Each row is a point. Each copy is the shape, with its points in the same order, turned, moved and blurred by noise. Say if it was mirrored as well.

Shape (6 x 3):
[[-2.7  0.1  1.5]
 [-0.6  1.4  5.2]
 [ 2.0 -5.5  4.9]
 [ 3.1 -6.8 -2.4]
 [-1.8  1.1  1.6]
 [ 3.0 -1.9 -2.8]]
Copy 1 (6 x 3):
[[ 0.5 -2.7 -1.5]
 [ 3.7 -2.9  1.1]
 [ 6.5  3.5 -1.5]
 [ 0.1  7.4 -3.1]
 [ 0.4 -2.6 -0.1]
 [-1.9  3.6  1.1]]
Copy 1 is: only turned
Copy 2 (6 x 3):
[[ 1.2 -0.4 -0.8]
 [ 3.3  1.3 -4.7]
 [-2.5  5.1 -4.2]
 [-8.8  1.0 -2.0]
 [ 1.6 -0.8 -1.5]
 [-5.3 -2.2 -3.5]]
Copy 2 is: mirrored
Copy 3:
[[-1.9  0.1  0.6]
 [-0.4 -3.0  4.0]
 [-2.7 -7.3 -0.9]
 [-0.7 -4.6 -8.1]
 [-0.6 -0.5  1.5]
 [ 2.3 -2.4 -5.0]]
Copy 3 is: only turned

Shape:
[[-1.3  7.9 -0.3  0.0 -3.6 -0.6]
 [-1.7  5.1 -2.5 -1.6  0.1  3.2]
 [-3.9 -1.8  0.2 -4.9 -0.4  5.9]
 [ 6.8 -5.9  1.0  1.9 -3.7 -2.1]
 [-3.2 -0.9  2.2 -2.0  1.8  5.4]
 [ 1.2  4.2  0.3 -1.9  0.9 -1.5]
 [-2.4  1.1 -3.9  0.3 -0.1 -2.4]
 [ 9.7 -4.5 -0.3  2.4 -1.8  2.2]
 [ 4.6 -1.9  0.1  0.7  2.1  2.3]
 [-3.0  1.2  2.1  1.7  1.7  6.7]
 [-4.9  2.4  2.8 -2.7  2.3  4.7]]
Copy 1:
[[ 6.5 -0.8  3.4  2.7 -5.8 -0.3]
 [ 2.3 -1.7  4.7  0.9 -1.8 -3.4]
 [ 1.8 -5.3 -1.2 -0.2  3.7 -4.3]
 [ 1.5  4.5 -5.8 -1.0  1.6  6.9]
 [ 2.1 -1.4 -1.5  0.6  2.8 -6.6]
 [ 5.5  2.5  3.3 -0.9 -1.2 -0.9]
 [ 3.3  0.4  4.7  3.9  1.9  1.4]
 [-2.5  5.2 -5.1 -3.8 -0.8  4.8]
 [-0.5  4.2 -1.3 -2.5  1.5 -0.5]
 [ 0.1  0.2 -1.2  2.6  0.1 -7.0]
 [ 4.2 -1.9  0.4  1.7  1.5 -7.5]]
Copy 1 is: mirrored
Copy 2 (11 x 6):
[[ 3.1 -1.8  0.5 -5.7 -3.1  4.0]
 [ 2.1 -1.1  4.7 -3.0  1.6  2.2]
 [-2.8  0.4  2.6 -1.2  6.6  4.1]
 [ 0.0  6.4 -4.2  5.6 -3.4 -2.2]
 [-2.5 -0.4  0.3 -2.7  7.0  1.8]
 [ 0.7 -3.0  2.2 -3.8 -2.0 -0.6]
 [ 4.4 -3.1  2.4  1.7  0.3  1.3]
 [-0.3  8.7 -2.0  3.2 -1.9 -3.6]
 [ 0.0  3.3  0.0  0.1  1.2 -4.4]
 [ 2.0  1.5 -0.1 -3.9  6.6  1.1]
 [-1.0 -2.7  1.8 -4.8  7.4  2.3]]
Copy 2 is: only turned

Shape:
[[ 1.3  1.9  0.4 -4.3 -2.7  5.6 -0.3 -2.7]
 [-2.6 -2.0 -0.8 -1.4  0.5 -2.8  0.7  3.7]
 [ 2.1 -2.6  2.0 -4.6  0.1 -2.2 -0.7 -2.0]
 [-2.9  7.0 -4.4 -0.4  4.2 -2.2  4.9 -0.5]
 [ 4.2 -2.4  4.1 -2.4 -0.9 -5.9 -0.5 -0.7]
 [ 3.8  0.6  2.5 -3.9 -6.4  0.5 -0.8 -0.5]
 [-1.3  1.9  1.2 -6.1 -4.6  2.3  4.4 -5.5]
 [-3.2  3.2 -2.5 -0.2  2.5 -2.3  7.4 -5.6]
 [ 0.2 -3.2 -5.1  2.7  3.7 -1.9 -1.1  1.4]
 [-2.8  3.8 -5.7  3.9  1.8 -0.5  6.9 -1.5]
 [-0.9 -1.2 -1.9  5.3  8.4 -0.1  2.5  3.9]
 [ 1.5 -1.2 -3.2  0.2  1.6  0.8  4.7  4.9]
 [-1.9 -1.0  2.2  2.7  1.1 -4.2  0.6  1.4]]
Copy 1 (13 x 8):
[[-1.1  0.0 -0.6 -1.0 -3.1  3.7  5.1 -5.6]
 [-2.1  3.5  0.2  3.2  1.7  0.7 -3.6  0.0]
 [-1.4  0.0  4.0  2.0  3.4  3.2  2.5 -1.4]
 [-1.9 -6.0 -5.5  3.1 -0.6 -3.2 -3.1 -0.7]
 [-1.8 -0.7  6.1 -0.8  5.5  3.5 -0.1  0.4]
 [-3.5  0.3  3.1 -3.3 -0.7  6.9  2.1 -2.4]
 [-5.1 -3.2  3.0  1.4 -5.5  1.9  4.7 -3.0]
 [-1.5 -6.7 -0.6  3.9 -3.0 -4.8  0.5  1.6]
 [ 4.2  2.9 -2.8  2.7  2.8  0.1 -1.7  2.9]
 [ 1.1 -4.2 -4.1  1.4 -4.4 -4.0 -2.9  2.9]
 [ 6.2  1.7 -2.7  2.3  2.5 -5.5 -5.4 -1.1]
 [ 3.3  0.7 -0.5  2.9 -2.0  1.8 -5.8 -1.5]
 [-1.3  2.0  1.8 -1.0  3.1 -2.7 -3.3  1.4]]
Copy 1 is: mirrored
Copy 2 (13 x 8):
[[ 1.8 -5.4  2.7  4.9 -3.3  0.1  1.7 -1.8]
 [ 0.7  3.4 -3.5  0.8 -0.2  2.6 -1.9  0.4]
 [ 3.1  0.0  0.4  2.0  1.8 -2.1  1.2  1.9]
 [-3.7 -1.4 -2.3 -3.0  1.4  7.4  3.0 -5.8]
 [ 2.9  1.8  0.8 -1.6  2.6 -4.8 -0.7  1.6]
 [ 5.0 -2.2  2.8  1.2 -3.8 -3.9 -0.6 -1.5]
 [ 4.6 -4.8 -1.4  4.3 -1.4 -1.3  4.2 -5.6]
 [-0.2 -0.7 -2.2  0.7  5.0  4.4  4.6 -7.9]
 [-0.9  4.5  2.5  1.8  2.6  6.4 -2.6  1.1]
 [-2.0  1.1 -0.5  0.3  2.5  8.2 -0.1 -9.0]
 [-6.8  2.2 -0.9  1.5  4.9  6.4 -5.5 -0.4]
 [ 0.7 -0.9 -1.7  0.9  1.0  5.2 -6.3 -2.0]
 [-2.6  5.4 -1.5  0.4  1.4 -0.3 -1.8 -1.6]]
Copy 2 is: mirrored
Copy 3:
[[-4.8  4.5  4.6  1.7 -1.9 -0.6 -2.4 -2.0]
 [ 0.8 -5.6  2.0 -2.6 -1.6  0.9 -3.1 -1.1]
 [ 1.8 -1.2  6.9  0.7 -3.1 -3.4 -2.8 -0.9]
 [ 3.6 -1.2 -2.0  4.3 -1.7  7.8 -3.0 -1.6]
 [ 4.7 -1.5  8.2 -2.5 -5.2 -2.9 -0.6  0.2]
 [-2.1  3.4  8.5 -3.3 -4.0  0.0 -2.2 -0.8]
 [-0.4  6.2  5.6  0.8  1.3  0.7 -5.6 -4.4]
 [ 6.4  2.3 -0.7  3.8  2.4  4.0 -3.9 -1.1]
 [ 0.8 -6.2 -0.4  1.1 -2.1 -0.2 -1.5  5.3]
 [ 3.2  0.6 -4.3  1.5  1.1  6.3 -3.1  2.3]
 [ 2.3 -5.7 -6.7  0.9 -4.0 -0.2  0.7  1.9]
 [-0.1 -2.1 -2.6 -2.2 -5.3  0.8 -5.1  1.6]
 [ 3.6 -4.2  1.8 -3.1 -1.0  0.4  1.5 -0.4]]
Copy 3 is: only turned
Copy 4 (13 x 8):
[[-3.8  2.9 -0.1 -6.7 -3.3  4.1  2.4 -1.9]
 [-1.0  2.4 -1.9  3.6 -1.0 -0.8 -1.0 -0.8]
 [-3.2  0.3 -2.0 -1.8  2.9  0.0  3.7 -3.7]
 [ 0.5  5.1  0.0  3.8 -5.5  1.7  7.5  4.4]
 [-2.2 -1.7  1.2 -0.5  6.4 -1.9  2.7 -1.7]
 [-3.7  2.4  1.7 -6.6  2.9  1.0 -0.1 -0.9]
 [-6.2  7.1  1.8 -6.4 -2.1 -0.2  5.4 -2.3]
 [ 0.2  6.3  2.3  1.8 -4.6 -1.9  9.8 -0.6]
 [ 6.0 -0.1 -3.5  2.9 -1.7 -0.2  1.5 -2.7]
 [ 4.6  6.5  2.8  2.6 -6.7 -0.4  5.7  1.6]
 [ 5.1 -1.1  0.7  8.1 -4.7  3.7  2.1 -2.7]
 [ 2.5  5.3  0.6  3.7 -0.9  4.8  0.2 -1.9]
 [ 0.1 -1.3  1.5  4.1 -0.8 -3.0  0.9 -1.0]]
Copy 4 is: mirrored

Shape, 15 rows:
[[ 1.1  1.1  2.9  6.7  0.5 -5.6 -0.6  3.3  2.2 -3.1 -1.7]
 [-0.6 -0.9 -4.5  5.4 -0.4 -0.5 -2.7  2.4  3.0 -2.2 -1.5]
 [-6.3  7.2  0.1 -3.1 -1.0  2.3 -0.9  4.5  0.1  3.4 -0.5]
 [ 4.1 -3.7  1.3  2.8  1.1  1.6 -3.5  1.9  5.5 -0.3 -2.7]
 [ 1.0 -0.6 -2.9 -3.5 -3.9 -4.5 -0.4 -0.3 -2.0 -3.0 -3.2]
 [ 2.3  1.8  1.6  0.1 -1.2 -4.6 -2.8 -3.9 -0.6  1.5  5.6]
 [-1.0  2.0 -4.0 -1.1  3.9  3.6  0.5  0.1  2.8  7.6  0.4]
 [ 0.7 -6.5 -2.0  0.6 -8.2  1.2  0.3 -7.3  1.1 -2.4  6.5]
 [-8.0  1.4  2.7 -2.5  0.8 -1.5  2.7  0.2  1.3 10.6 -3.9]
 [ 2.4 -2.7  2.1  3.0  6.4 -3.3 -2.6  1.2  6.0 -0.7  2.2]
 [ 3.2 -3.2 -3.3 -2.7 -1.5  0.9  2.2 -4.9  5.4 -1.0 -0.9]
 [-1.9  1.2  1.1  1.2 -0.3 -1.3 -0.7 -4.3  1.7 -2.5  1.3]
 [ 1.1  5.5 -1.3 -2.8 -1.0 -5.4 -3.4 -3.1  5.8  4.0  2.6]
 [ 5.3  1.3  1.3  4.4  0.6  7.7 -0.3 -2.5  1.8  0.2 -0.3]
 [-3.4  2.5 -3.4  0.3 -1.3  2.1 -5.2 -1.0 -0.5 -0.9 -2.9]]
Copy 1:
[[ 3.0  3.7 -0.9 -4.8 -1.0  1.1  7.4  0.2  3.5  2.5 -1.8]
 [ 1.7  3.3  2.5 -0.9 -1.1  1.7  5.0  0.3 -0.8 -2.6 -4.2]
 [ 3.1  2.3 -2.4 -0.2 -4.3 -8.3 -2.1  1.7 -5.0  1.7 -1.0]
 [-1.5  4.9  3.6  2.0  1.1  4.3  3.0  0.0  0.0  3.0  0.3]
 [-2.5 -2.8  2.0 -4.9 -6.0  0.4  1.6  3.6  1.7 -2.6  0.3]
 [ 5.7 -1.8  0.8 -2.8 -2.2  1.4 -1.5 -0.2  5.6 -1.1  3.8]
 [ 0.9 -1.6  0.9  5.9  0.8 -3.8 -2.8 -2.7 -1.9  0.9 -3.2]
 [ 4.5 -3.8  5.1  0.2  2.6  6.5 -2.2  9.4  2.1 -6.8  1.8]
 [ 0.1  0.1 -1.8  0.2 -1.4 -6.4 -7.6  3.9  1.4  6.5 -6.6]
 [ 3.3  2.0 -1.6  1.2 -1.0  6.5  3.3 -3.2  1.7  4.7 -1.2]
 [-2.3 -4.7  4.1  5.2 -1.0  3.4  0.8  4.2  1.9 -0.3 -0.1]
 [ 3.3  1.0 -1.6  0.5 -2.0  1.0  1.0  4.2  4.1 -2.1  0.2]
 [ 6.0 -2.2  4.2  1.8 -7.1 -2.3 -1.5 -1.5  5.2  2.8  1.6]
 [-1.0  3.4  1.3  5.3  5.7 -1.2  3.2  0.6  1.2 -1.6  4.3]
 [ 0.2  4.5  0.9  0.9 -4.7 -2.7 -0.3  1.4 -0.8 -5.0 -1.8]]
Copy 1 is: only turned
Copy 2 (15 x 11):
[[  0.3   0.3  -0.1  -1.3  -0.1 -10.2  -1.4  -3.2   0.0  -3.3  -1.0]
 [  1.9   3.2  -3.2   0.3   4.0  -4.4  -4.1  -0.6   0.0  -2.3  -0.4]
 [ -3.0  -2.7   2.7   5.9  -1.5   0.9  -3.3   2.1   3.9  -3.9   6.0]
 [  4.6   2.3  -3.9   0.1   4.4  -6.2   2.4   1.4  -1.9  -2.3   3.0]
 [  4.6   3.4   5.2  -0.6   0.1   0.8   0.2   0.2   1.0  -4.4  -3.0]
 [ -4.5   2.8   1.2  -0.8  -0.9  -2.6   3.3   4.5  -2.9  -2.2  -3.0]
 [ -1.3   0.9   0.5   3.1   3.6   1.8  -1.9   4.7   0.4   4.4   7.0]
 [  1.0   6.1  -4.7  -6.7  -2.4   5.6   0.7   4.2  -6.8  -6.4  -2.0]
 [ -2.2  -5.3   7.4  -3.4   0.9   0.6  -2.8   4.2   2.8   0.4  10.5]
 [ -2.2   2.6  -3.7  -1.5   4.7  -6.5   4.9  -1.9  -0.3   1.2   2.7]
 [  4.3   5.5   0.8  -1.7   2.2   3.4   2.2   0.1  -5.4  -1.1   2.3]
 [ -2.3  -1.2   0.1  -0.9   1.5   1.0  -0.1  -0.5  -3.2  -3.7  -1.5]
 [ -5.9   6.1   6.0   2.0   1.8  -2.1   1.0   2.1  -3.1  -2.5   3.3]
 [  3.1  -2.0  -5.7   4.3   1.1  -2.0   0.1   4.0  -7.9   1.2   1.7]
 [  0.7  -0.7   0.7   2.9   4.3   1.3  -4.2   3.6   1.2  -5.1  -1.7]]
Copy 2 is: only turned
Copy 3 (15 x 11):
[[-5.2 -4.1  1.0 -0.4  0.9 -2.4 -2.5 -0.9 -1.3  6.6 -1.1]
 [-2.1 -4.7 -3.2  1.7  2.1  1.6  2.2  2.3 -3.8  5.5  0.7]
 [ 4.8 -4.8 -0.6 -3.0  1.7  2.5 -1.6 -0.4 -3.8 -6.5 -3.4]
 [-0.5  1.6 -2.6  3.6 -0.4 -4.1  2.0  0.8 -3.6  4.4  2.4]
 [-1.6  3.2 -1.4 -4.7 -0.1  5.3 -3.0  2.0 -5.7  3.7 -0.5]
 [-3.5  1.7  2.3 -5.3 -0.4  0.3  0.6  4.7  3.9 -0.2  2.1]
 [ 2.4  0.5 -0.4  3.3  5.5  2.9  3.3  0.2 -1.0 -5.1  2.6]
 [ 2.7  2.7 -2.7 -2.3 -5.4  5.9 -1.1  5.8  4.5  5.6  8.4]
 [ 4.1 -1.4  4.7 -2.8  3.8  1.6 -1.0 -6.9 -4.7 -6.4  5.8]
 [-4.9 -0.4  4.0  4.5 -0.4 -3.3  2.8  1.3  0.0  2.1  1.7]
 [-0.6  5.2 -2.9  3.5  0.1  3.8 -2.2  4.2 -2.1  1.6  5.3]
 [-3.7 -1.5 -1.5 -1.1 -2.9  2.2 -2.1  1.0  0.5 -0.4  2.9]
 [-2.3  0.3  1.0 -3.5  3.2 -1.4 -1.9  7.3 -2.1 -5.4  3.4]
 [ 0.5  1.8 -8.8  3.1  0.7 -1.6  0.7 -0.9  3.6  1.2  1.1]
 [-0.6 -4.0 -6.2 -3.2 -0.5  4.2  2.4  1.4 -4.9 -0.9  1.0]]
Copy 3 is: mirrored
